Rows are points. Before rounding, the points of a table are all equally far from one centre. They may lie mostly on one side of it. Write the centre, to within rounding.
(in the rows, 100 means zero)

Points:
|  61 |  74 | 107 |
|  98 |  37 |  77 |
|  98 |  91 | 133 |
|  87 |  96 | 129 |
| 128 |  44 | 100 |
|  79 |  84 | 128 |
|  91 |  42 | 109 |
|  75 | 101 | 121 |
Centre: | 103 |  82 |  87 |

Points, 11 rows:
| 119 | 118 |  87 | 148 | 135 |  83 |
|  93 | 100 |  98 | 168 | 127 | 104 |
|  82 | 120 |  87 | 152 | 100 |  69 |
| 121 | 129 |  97 | 144 | 128 |  92 |
|  96 | 128 | 108 | 153 | 100 |  73 |
|  63 |  67 | 101 | 141 |  85 |  99 |
| 107 |  87 |  75 | 162 | 112 |  86 |
|  80 |  96 | 101 | 146 |  69 |  98 |
| 102 | 122 | 112 | 157 | 133 |  98 |
|  67 |  91 |  88 | 157 | 105 |  73 |
|  86 | 111 |  98 | 157 |  94 |  65 |
Centre: |  95 |  93 | 104 | 116 | 112 |  91 |

Points:
| 116 | 101 |  79 | 120 |  91 | 104 |  78 | 103 | 130 |
|  94 | 125 |  61 | 170 | 106 |  87 |  73 | 151 |  96 |
|  98 |  95 |  41 | 134 |  75 | 101 |  74 | 127 |  78 |
| 116 | 118 |  62 | 157 |  79 | 105 |  84 | 128 | 104 |
| 123 |  89 |  86 | 156 | 112 |  89 |  94 | 105 | 122 |
|  81 | 125 |  63 | 139 |  69 |  96 |  81 | 118 | 102 |
|  90 | 109 |  56 | 131 | 109 | 103 |  85 | 145 | 117 |
|  82 | 118 |  70 | 179 | 107 |  79 |  81 | 141 |  96 |
| 109 | 111 | 101 | 171 |  96 |  91 |  68 | 105 | 123 |
| 118 | 112 |  57 | 158 | 107 |  88 |  56 | 140 | 123 |
| 123 |  92 |  84 | 128 |  93 | 108 |  70 | 121 | 137 |
| 111 |  69 |  61 | 138 |  90 |  93 |  62 | 110 | 126 |
| 125 | 120 | 101 | 152 |  65 |  90 |  62 | 118 | 127 |
| 127 | 124 |  68 | 120 |  84 |  83 | 106 | 112 | 101 |
Centre: | 104 |  96 |  95 | 129 |  94 |  67 |  67 | 134 |  88 |

Points, 16 rows:
| 102 |  49 |  42 | 121 | 140 |  86 | 108 | 119 |  93 |  83 |  78 |
|  80 |  51 |  48 | 141 | 102 | 111 | 117 | 156 |  87 |  89 | 107 |
| 118 |  52 |  79 | 136 | 101 |  70 | 131 | 148 | 126 | 102 | 111 |
| 116 |  61 |  63 | 132 | 130 | 115 | 129 | 129 | 101 |  99 |  95 |
|  92 |  81 |  70 | 121 | 116 | 119 | 111 | 148 | 113 |  90 |  95 |
| 111 |  91 |  71 | 124 | 108 |  90 | 104 | 152 |  79 |  80 |  88 |
| 113 |  73 | 107 | 111 | 111 |  69 | 117 | 147 | 120 |  93 | 117 |
| 117 |  65 |  51 | 112 |  95 | 104 | 113 | 151 | 127 |  80 | 121 |
| 129 |  54 |  50 | 123 | 127 |  90 | 135 | 119 |  95 | 104 | 103 |
|  69 |  40 |  89 | 116 | 136 |  92 | 118 | 138 | 110 |  93 |  91 |
|  67 |  43 |  73 | 152 | 106 |  98 | 137 | 138 |  87 | 101 | 119 |
| 112 |  40 |  79 | 141 |  84 |  98 | 115 | 161 | 117 |  75 | 117 |
|  91 |  76 |  47 | 121 | 104 | 114 | 104 | 138 | 123 |  98 |  87 |
| 127 |  71 |  56 | 142 | 101 | 119 | 106 | 105 |  81 | 104 |  85 |
|  92 |  42 |  88 | 138 | 118 | 110 | 117 | 157 | 112 |  79 | 122 |
| 104 |  80 |  53 | 125 | 130 |  88 | 114 | 150 |  89 |  73 | 110 |
Centre: |  95 |  52 |  76 | 120 |  94 |  85 |  98 | 110 |  95 |  88 | 113 |

Points (20 x 14):
| 102 |  71 |  98 | 119 |  63 | 128 |  83 | 176 | 107 |  60 | 115 | 103 | 117 | 106 |
| 108 |  77 | 121 |  89 |  91 | 136 |  99 | 153 | 101 |  31 | 110 |  61 | 111 |  78 |
| 106 | 107 | 111 | 133 |  90 | 103 |  76 | 131 |  91 |  52 |  98 |  94 |  84 |  97 |
| 117 | 105 | 125 | 107 | 108 | 166 |  82 | 139 |  86 |  88 |  94 |  74 | 105 |  87 |
| 114 |  94 | 140 | 137 |  81 | 137 |  96 | 138 | 124 |  46 |  85 |  84 | 105 |  89 |
| 143 |  82 |  99 | 129 |  92 | 155 | 106 | 144 |  85 |  67 |  87 |  93 | 120 |  80 |
| 117 | 101 | 103 | 103 |  86 | 154 | 120 | 128 | 137 |  47 |  89 | 106 |  97 |  72 |
|  77 | 105 | 136 | 110 |  73 | 135 | 119 | 160 |  90 |  67 | 104 |  70 | 111 |  85 |
| 117 |  79 | 102 | 109 |  89 | 158 |  63 | 160 | 114 |  74 |  99 |  56 | 115 | 113 |
| 111 |  80 | 113 | 117 |  77 | 131 |  82 | 180 | 114 |  71 |  88 |  65 |  99 |  95 |
| 122 |  69 | 128 |  92 |  79 | 139 |  72 | 165 | 111 |  69 | 111 |  73 | 133 | 123 |
| 119 |  82 | 110 |  88 |  76 | 106 | 109 | 182 |  87 |  74 | 103 |  63 | 120 | 107 |
| 109 | 121 | 114 | 111 | 106 | 159 | 128 | 137 |  98 |  84 | 124 |  85 |  96 | 108 |
|  91 |  48 | 124 | 110 |  70 | 163 | 113 | 139 | 106 |  69 | 106 |  62 | 119 | 119 |
| 100 |  77 | 144 | 117 | 109 | 133 | 136 | 162 | 126 |  76 | 101 |  97 | 112 |  87 |
| 128 | 115 | 128 | 120 |  96 | 117 |  94 | 127 |  74 |  70 |  98 |  60 | 112 |  80 |
| 113 |  55 | 135 | 122 |  95 | 149 | 116 | 126 | 134 |  71 | 125 |  59 | 121 | 116 |
| 109 |  98 | 112 |  91 | 134 | 137 | 106 | 154 | 143 |  83 |  84 |  72 |  94 |  85 |
| 124 | 102 | 112 | 119 | 133 | 133 |  83 | 151 | 117 |  40 | 103 |  94 | 137 |  94 |
| 122 | 107 | 129 | 115 | 106 | 148 | 109 | 161 | 105 |  56 |  89 |  75 |  99 | 110 |
Centre: |  99 |  85 | 100 | 102 |  95 | 121 | 104 | 124 | 112 |  79 |  97 |  85 | 127 | 102 |

Points, 24 rows:
|  74 |  53 | 108 | 118 |  90 | 147 |  68 |  83 |  94 |  89 | 121 | 105 | 138 | 147 |  97 | 112 | 116 |  90 | 104 |  93 |
|  71 |  46 |  91 | 139 | 125 | 130 |  88 |  91 |  78 |  94 | 127 | 107 | 120 | 158 | 131 | 110 |  90 | 111 | 106 |  87 |
|  68 |  63 | 113 |  96 | 125 | 121 |  53 |  81 |  78 |  84 | 116 |  99 | 108 | 158 | 100 | 124 | 124 | 110 |  98 | 103 |
|  72 |  57 |  90 | 133 | 104 | 102 |  58 |  76 |  92 |  56 | 123 | 103 |  98 | 163 | 146 | 104 | 137 | 104 | 101 | 128 |
|  81 |  90 | 109 | 117 |  81 |  98 |  79 |  71 |  85 | 117 | 144 |  95 | 105 | 173 | 133 | 102 | 140 |  85 |  94 |  77 |
|  88 |  85 |  97 | 128 | 120 | 113 |  47 |  97 | 109 | 100 | 122 | 117 | 122 | 193 |  98 |  89 | 122 | 113 | 130 |  89 |
| 112 |  80 |  95 | 122 |  95 |  95 |  70 |  83 |  78 |  90 | 121 | 110 | 117 | 149 | 134 | 141 | 140 | 133 | 122 |  80 |
|  79 |  64 | 111 | 127 | 117 | 132 |  55 |  82 |  86 |  46 | 128 | 118 | 134 | 162 | 105 | 110 | 113 |  98 | 121 |  81 |
|  66 |  68 | 146 | 105 |  99 | 105 |  57 |  88 |  86 |  83 | 107 |  93 | 133 | 163 | 107 | 100 | 140 | 115 |  99 |  72 |
|  74 |  89 | 101 | 107 | 117 | 125 |  76 |  72 |  97 |  74 | 157 | 113 |  91 | 158 | 111 |  76 | 149 | 123 | 117 |  71 |
|  80 |  42 |  94 | 112 |  99 | 137 |  58 |  99 |  81 | 109 | 137 | 115 | 110 | 160 | 159 |  88 | 144 | 107 |  97 |  87 |
|  44 |  64 | 105 | 122 |  90 | 111 |  82 |  91 |  81 |  90 | 151 |  81 |  85 | 143 | 106 |  87 | 132 |  72 | 142 |  79 |
|  85 |  60 | 133 | 134 | 110 | 125 |  56 |  88 |  91 |  89 | 137 | 111 | 152 | 155 | 114 | 100 | 137 |  97 | 105 |  99 |
| 102 |  45 | 100 | 106 |  86 | 124 |  77 |  73 |  85 | 101 | 146 |  88 | 107 | 154 | 125 |  90 | 147 | 134 | 122 | 112 |
| 113 |  99 | 110 | 123 |  87 | 108 |  58 | 103 |  83 | 102 | 120 | 126 | 147 | 162 | 108 |  83 | 135 | 133 | 139 |  94 |
| 123 |  52 | 125 |  99 | 103 | 129 |  84 | 104 |  98 | 100 | 127 |  97 | 141 | 158 |  94 |  97 | 131 | 115 | 110 |  79 |
|  83 |  45 |  95 | 124 |  84 | 126 |  44 |  69 |  89 |  83 | 121 | 107 |  93 | 172 | 113 | 100 | 118 | 119 | 138 |  74 |
|  68 |  85 | 107 | 104 |  78 | 113 |  25 |  88 |  92 |  98 | 145 |  95 | 132 | 149 | 149 | 112 | 115 |  82 | 105 |  81 |
|  96 |  81 | 122 | 118 |  86 | 134 |  38 |  81 | 114 |  81 | 125 |  97 | 135 | 136 | 144 | 104 | 122 | 134 | 106 |  96 |
|  85 |  69 | 120 | 134 | 119 | 122 |  65 | 101 |  60 |  92 | 124 |  97 | 131 | 159 |  95 | 116 | 116 | 115 | 124 |  75 |
| 106 |  82 |  80 | 106 | 121 |  95 |  72 |  82 | 101 |  85 | 145 | 128 | 139 | 175 | 127 | 119 | 108 | 124 | 127 |  83 |
|  80 |  78 | 132 | 111 | 122 | 130 |  51 |  81 | 129 | 103 | 132 |  95 | 135 | 162 | 128 |  95 | 128 | 106 | 111 |  92 |
|  70 |  49 |  91 | 109 |  92 | 126 |  62 |  78 |  79 |  92 | 126 |  76 | 116 | 158 | 121 |  95 | 139 | 117 |  84 | 113 |
|  85 |  49 |  88 | 123 | 111 |  97 |  78 | 123 |  77 | 115 | 114 |  91 | 121 | 156 | 112 | 121 | 137 | 113 |  90 |  87 |
Centre: |  94 |  73 |  98 | 105 | 103 |  94 |  70 |  98 |  92 |  83 | 117 | 100 | 111 | 132 | 129 |  76 | 114 |  95 | 122 |  86 |

Points:
|  99 | 111 |  58 | 133 |  92 |  96 |  96 | 105 | 132 |  36 | 111 | 139 |  96 | 132 |  77 | 109 |  74 |  59 |  94 | 122 | 132 |  70 |  56 |  87 |
| 117 | 117 |  70 | 118 |  45 |  92 | 119 |  83 | 134 |  61 | 107 | 146 | 109 | 105 |  70 | 102 |  84 |  84 | 109 | 124 |  90 |  75 |  39 |  78 |
|  77 | 113 |  50 | 100 | 100 |  83 |  93 | 114 | 117 |  96 | 105 | 130 | 118 | 118 |  94 | 114 |  91 |  42 |  63 | 141 | 132 |  75 |  56 |  70 |
| 103 |  81 |  82 | 125 |  76 |  91 |  92 | 100 | 107 |  67 |  99 | 163 |  75 |  81 |  79 | 107 |  77 |  65 | 101 | 116 |  96 |  55 |  87 |  47 |
| 109 | 113 |  64 | 118 |  81 | 115 | 132 |  69 | 148 |  99 | 100 | 146 |  63 |  81 |  94 | 114 |  63 |  83 |  77 | 128 | 137 |  71 |  45 |  76 |
| 117 | 134 |  73 | 127 |  92 | 107 |  78 | 121 | 137 |  89 | 113 | 143 |  76 | 105 |  62 | 115 |  86 |  80 |  90 | 121 |  82 |  51 |  44 |  60 |
| 113 | 102 |  69 | 119 | 110 |  90 |  71 | 129 | 126 |  78 | 103 | 127 |  79 |  95 |  96 | 133 | 116 |  46 |  89 | 123 | 107 |  61 |  43 |  62 |
| 107 | 118 |  95 | 141 |  76 |  90 | 137 | 108 | 104 |  53 | 118 | 161 |  83 |  87 | 132 | 106 | 102 |  76 |  81 | 119 | 117 |  86 |  59 |  55 |
|  99 | 124 |  71 | 116 | 108 | 124 |  91 | 124 | 124 |  70 |  87 | 139 |  88 |  94 | 115 | 111 |  58 |  87 |  99 | 131 | 128 |  55 |  37 |  52 |
| 101 | 121 |  99 |  55 |  96 | 119 | 112 | 102 | 141 |  88 | 102 | 134 |  76 | 117 | 105 | 135 |  91 |  85 |  86 | 144 | 110 |  48 |  42 |  65 |
| 128 | 109 |  78 |  99 |  84 | 118 |  91 | 107 | 127 |  46 | 155 | 117 |  69 | 109 | 108 | 118 |  78 |  62 |  85 | 117 | 108 |  67 |  55 |  63 |
| 115 | 105 |  53 | 118 | 111 | 118 | 111 |  69 | 130 |  77 |  95 | 145 |  84 | 130 | 105 | 150 |  92 |  84 |  97 | 117 | 114 |  62 |  35 |  82 |
|  86 | 112 |  83 | 133 |  81 | 112 | 119 |  70 | 148 |  81 |  80 | 151 |  70 | 108 | 101 | 116 |  70 |  69 |  87 | 134 | 111 |  65 |  48 |  55 |
| 122 | 128 |  30 | 117 | 113 | 125 |  97 |  98 | 132 |  68 | 101 | 142 |  87 | 102 |  88 | 111 |  82 |  82 |  97 | 105 | 114 |  50 |  59 |  71 |
| 100 | 124 |  36 | 122 |  92 | 101 |  76 | 128 | 119 |  80 | 113 | 129 |  94 | 118 | 102 |  97 | 104 |  59 |  97 | 108 | 119 |  53 |  92 |  64 |
|  97 | 111 |  59 | 137 |  83 | 105 |  95 |  99 | 124 | 102 |  98 | 117 |  96 | 112 |  85 | 109 |  79 |  66 |  70 | 137 | 115 |  81 |   7 |  60 |
| 134 |  82 |  59 |  95 |  91 |  96 |  73 | 106 | 135 |  84 | 138 | 141 |  72 | 112 |  91 | 115 |  83 |  81 |  91 | 167 | 120 |  80 |  37 |  99 |
| 117 | 145 |  78 | 122 |  99 | 110 | 125 |  88 | 145 |  64 | 112 | 113 |  89 |  88 |  83 |  86 |  79 |  64 |  99 | 107 | 118 |  38 |  59 |  62 |
| 107 | 100 |  51 | 112 | 104 |  93 |  87 |  89 | 112 |  94 | 135 | 115 | 121 | 120 |  79 |  88 | 102 |  76 |  88 | 104 | 116 |  69 | 115 |  33 |
|  97 | 116 |  64 | 120 |  74 |  69 | 109 |  93 | 110 |  68 | 122 | 126 | 123 |  94 |  83 |  95 |  99 |  66 |  88 | 111 |  95 |  55 |  94 |  44 |
|  91 |  96 |  59 | 105 |  77 | 124 |  96 | 103 | 153 |  49 |  88 | 139 |  93 | 102 |  93 | 106 | 102 |  58 |  76 | 152 |  99 |  71 |  62 |  79 |
| 110 | 104 | 103 |  91 |  63 | 119 |  88 | 106 | 115 |  80 | 104 | 102 | 112 | 123 |  96 |  97 |  62 |  64 |  77 | 126 | 141 |  57 |  37 |  53 |
|  79 | 106 |  86 | 109 | 105 |  84 |  71 |  78 | 141 |  77 |  97 | 150 |  71 | 104 |  71 | 122 |  86 |  88 |  89 | 143 |  80 |  51 |  57 |  58 |
| 105 | 103 |  87 | 106 |  91 | 121 | 117 | 112 | 167 |  55 | 104 | 140 |  91 |  91 |  64 |  84 |  88 |  62 |  55 | 123 | 140 |  70 |  61 |  64 |
| 122 | 117 |  96 | 122 |  66 | 110 | 125 |  87 | 135 |  63 | 101 | 131 |  87 | 112 |  87 | 114 |  75 |  66 |  92 | 129 | 109 |  66 |  24 |  50 |
| 129 |  96 |  73 | 110 | 103 |  93 |  90 | 100 | 133 |  91 | 120 | 173 |  94 |  98 |  75 | 109 |  98 |  53 |  64 | 134 |  74 |  61 |  34 |  92 |
| 125 | 119 |  88 |  80 |  96 | 104 | 117 | 115 | 137 |  87 | 104 | 131 | 110 | 114 | 125 | 131 | 102 |  95 | 106 | 139 |  97 |  45 |  38 |  49 |
| 104 | 122 |  69 | 120 |  59 | 111 |  81 | 111 | 165 |  80 | 100 | 140 |  70 | 128 |  78 |  94 |  90 |  86 | 100 | 118 |  88 |  65 |  55 |  53 |
|  94 | 122 |  84 |  86 |  93 |  84 | 102 | 126 | 131 |  65 |  88 | 123 |  74 | 112 | 105 | 124 |  76 |  54 |  98 | 137 | 151 |  70 |  62 |  63 |
Centre: | 106 |  93 |  98 | 105 | 107 |  98 | 106 | 101 | 121 |  95 | 106 | 122 |  92 | 108 | 100 |  86 |  93 |  96 |  89 | 111 | 106 |  91 |  70 |  92 |
